Every row gives one point. Each copy is the shape, with its points in the same order, stretched, turned, moved and blurred by noise. Is it also mirrored, or only turned?

Shape (8 x 3)
[[ 0.63 -0.51 -0.56]
 [ 0.07  0.27 -0.49]
 [ 0.56 -0.66 -0.46]
 [ 0.11  0.14  0.32]
 [-0.20  0.19 -0.60]
 [-0.08  0.49 -0.06]
 [ 0.25 -0.57  0.31]
 [ 0.32 -0.13 -0.18]]
Copy 1 (8 x 3)
[[-0.95  0.05 -0.09]
 [-0.14  0.26 -0.41]
 [-0.90 -0.18  0.08]
 [ 0.33  0.38  0.31]
 [ 0.01  0.05 -0.55]
 [ 0.39  0.39 -0.38]
 [-0.23 -0.21  0.55]
 [-0.26  0.23  0.03]]
Copy 1 is: mirrored
Copy 2 (8 x 3)
[[ 0.13 -0.22 -0.88]
 [-0.14  0.51 -0.30]
 [ 0.06 -0.42 -0.82]
 [ 0.35  0.08  0.30]
 [-0.45  0.52 -0.17]
 [ 0.04  0.63  0.25]
 [ 0.35 -0.63  0.08]
 [ 0.16 -0.02 -0.34]]
Copy 2 is: only turned
Copy 3 (8 x 3)
[[ 0.52 -0.81  0.39]
 [-0.26 -0.26 -0.18]
 [ 0.68 -0.74  0.40]
 [ 0.02  0.32  0.26]
 [-0.24 -0.24 -0.48]
 [-0.40  0.22 -0.15]
 [ 0.71  0.06  0.46]
 [ 0.20 -0.24  0.25]]
Copy 3 is: mirrored

Shape (12 x 6)
[[ 0.41 -0.17  0.01 -0.09 -0.44  0.12]
 [ 0.10 -0.58  0.01  0.11 -0.28 -0.01]
 [-0.21  0.42 -0.14 -0.23  0.74 -0.42]
 [-0.54  0.05 -0.48 -0.05 -0.04 -0.43]
 [-0.70  0.54  0.27 -0.24  0.46 -0.20]
 [-0.12  0.22  0.10 -0.58  0.13  0.26]
 [ 0.25 -0.09 -0.09 -0.12 -0.49 -0.61]
 [-0.26  0.05  0.21 -0.80  0.77 -0.12]
 [ 0.85 -0.21  0.13  0.12 -0.11  0.04]
 [-0.53  0.25 -0.62 -0.20  0.14  0.07]
 [-0.61  0.31  0.15 -0.37  0.77  0.07]
 [ 0.42 -0.15 -0.01  0.07 -0.30  0.19]]
Copy 1 (12 x 6)
[[ 0.60  0.03 -0.51  0.19 -0.07 -0.20]
 [ 0.15 -0.15 -0.52  0.21 -0.38 -0.60]
 [-0.31 -0.64  0.65 -0.18  0.50  0.01]
 [-0.38 -0.21 -0.12 -0.40  0.32 -0.69]
 [-0.71 -0.25  0.63 -0.32  0.27  0.31]
 [ 0.18 -0.10  0.13 -0.51 -0.04  0.43]
 [ 0.49  0.12 -0.06  0.26  0.20 -0.88]
 [ 0.00 -0.56  0.92 -0.58 -0.21  0.27]
 [ 0.72 -0.33 -0.38  0.69  0.04 -0.12]
 [-0.31 -0.28 -0.32 -0.74  0.42 -0.06]
 [-0.60 -0.51  0.60 -0.53  0.06  0.49]
 [ 0.43 -0.10 -0.58  0.28 -0.01 -0.12]]
Copy 1 is: only turned
Copy 2 (12 x 6)
[[ 0.37 -0.19 -0.05  0.08 -0.52  0.28]
 [ 0.05 -0.20 -0.16  0.40 -0.33  0.46]
 [-0.28 -0.07  0.32 -0.57  0.82 -0.06]
 [-0.78 -0.19 -0.14 -0.29  0.03  0.12]
 [-0.58  0.39  0.66 -0.29  0.44 -0.27]
 [-0.04  0.18  0.61 -0.37 -0.15  0.34]
 [-0.09 -0.70 -0.13  0.13 -0.22 -0.06]
 [-0.20 -0.11  1.08 -0.40  0.53  0.37]
 [ 0.84 -0.34 -0.22  0.19 -0.11  0.25]
 [-0.60  0.26  0.03 -0.62 -0.03  0.34]
 [-0.42  0.44  0.77 -0.40  0.56  0.16]
 [ 0.41 -0.08 -0.22  0.13 -0.39  0.31]]
Copy 2 is: only turned
Copy 3 (12 x 6)
[[ 0.22 -0.06 -0.08  0.36 -0.28  0.55]
 [ 0.30 -0.11 -0.04  0.26  0.33  0.44]
 [-0.26  0.19 -0.77 -0.29 -0.15 -0.65]
 [-0.18 -0.11 -1.07 -0.14  0.22  0.07]
 [-0.89  0.09 -0.64 -0.37  0.03 -0.43]
 [-0.40  0.01 -0.28 -0.50 -0.37  0.09]
 [ 0.21  0.39 -0.58  0.50 -0.11  0.53]
 [-0.38  0.43 -0.29 -0.93  0.00 -0.44]
 [ 0.58  0.06  0.21  0.66 -0.35  0.24]
 [-0.25 -0.43 -0.99 -0.50 -0.13 -0.04]
 [-0.67 -0.05 -0.44 -0.76  0.08 -0.57]
 [ 0.27 -0.20 -0.02  0.40 -0.25  0.39]]
Copy 3 is: mirrored
Copy 4 (12 x 6)
[[-0.06 -0.15  0.36 -0.17 -0.33 -0.23]
 [-0.33 -0.31  0.16 -0.08  0.10  0.21]
 [ 0.80  0.37 -0.67 -0.16  0.37  0.28]
 [ 0.04  0.05 -0.88  0.16  0.56  0.05]
 [ 0.40  0.97 -0.42  0.00  0.62  0.08]
 [ 0.23  0.46 -0.22 -0.47 -0.09 -0.17]
 [ 0.30 -0.50 -0.14  0.02  0.19 -0.31]
 [ 0.51  0.41 -0.28 -0.82  0.54  0.17]
 [ 0.28 -0.38  0.45 -0.20 -0.51  0.13]
 [-0.18  0.50 -0.97 -0.23  0.15 -0.02]
 [ 0.25  0.87 -0.49 -0.28  0.47  0.35]
 [-0.05 -0.16  0.26 -0.05 -0.55  0.01]]
Copy 4 is: only turned
